Each row is a point. To make a cloud, some directions were put in groups of two or more. Within a group, all points are equally far from the middle, so they leave a hole (a ring in 2 directions, a hollow ball in 3). The other directions are filled evenly. Then the cloud was stretched, turned, moved and blurred a little. How many holes are there, and how many directions does each take, smallest first?
In the rows, zero is written as 128.

Cloud (13 x 2)
[[154 147]
 [129 167]
 [ 97 169]
 [163 118]
 [ 74 150]
 [143 159]
 [164 119]
 [164 111]
 [ 72 102]
 [121 169]
 [142  79]
 [130 167]
 [140 161]]
Holes: 1 (2)

Cloud (13 x 2)
[[116  91]
 [125 178]
 [126 177]
 [ 84 148]
 [117  91]
 [171 123]
 [160  99]
 [170 132]
 [ 84 139]
 [119  89]
 [145 171]
 [127  88]
 [159  98]]
Holes: 1 (2)

Cloud (20 x 3)
[[103 109  98]
 [111  89  77]
 [111 111 166]
 [126  97 177]
 [146 158 126]
 [163 141 141]
 [ 81 143 118]
 [123 103 111]
 [186  97  69]
 [135  95 130]
 [155 122 171]
 [165  93 180]
 [109 104 111]
 [183  87 125]
 [123 148 169]
 [127 121 175]
 [131 103  85]
 [104 126 149]
 [127  85  83]
 [167 111  71]]
Holes: 0

Cloud (28 x 4)
[[115  80 194 131]
 [138 151 126  85]
 [ 83 131 159  94]
 [135 117 178  86]
 [ 87 109 120 105]
 [156  94 177 100]
 [113  96 108  94]
 [158 164 150 127]
 [154 165 155 140]
 [115 177 118 149]
 [112 114 109 167]
 [119 173 155 151]
 [ 99 123 178  88]
 [102 172 133 150]
 [ 89 149 117 147]
 [172 111 111 168]
 [122 130  98 168]
 [ 89 127 192 117]
 [167 104 169 105]
 [133 124  96  86]
 [160 111 172  99]
 [164 155 157 129]
 [140  61 158 112]
 [177 110 109 161]
 [116 125 102 168]
 [110  94 200 122]
 [138 134 177 170]
 [184  94 118 135]]
Holes: 2 (2, 2)

Cloud (27 x 4)
[[111 125 120 105]
 [150 152 130 180]
 [ 99 161  65 125]
 [ 92 163  80 137]
 [130 112  71 160]
 [126 110  85 171]
 [129 160  51 116]
 [104 124 189 171]
 [155 135  66 132]
 [ 96 174 154 157]
 [113  90 124 169]
 [127 156 110 185]
 [117  97 138 184]
 [155 153 129 174]
 [124 138 158 119]
 [120  90 111 135]
 [125 159 109 183]
 [108 103 166 181]
 [114 156 112  99]
 [114 104 168 185]
 [120 136 191 151]
 [162 134 134 168]
 [ 84 163 109 147]
 [156 109 138 143]
 [103 118 115 111]
 [ 94 139  99 107]
 [147 126 150 190]]
Holes: 2 (2, 2)
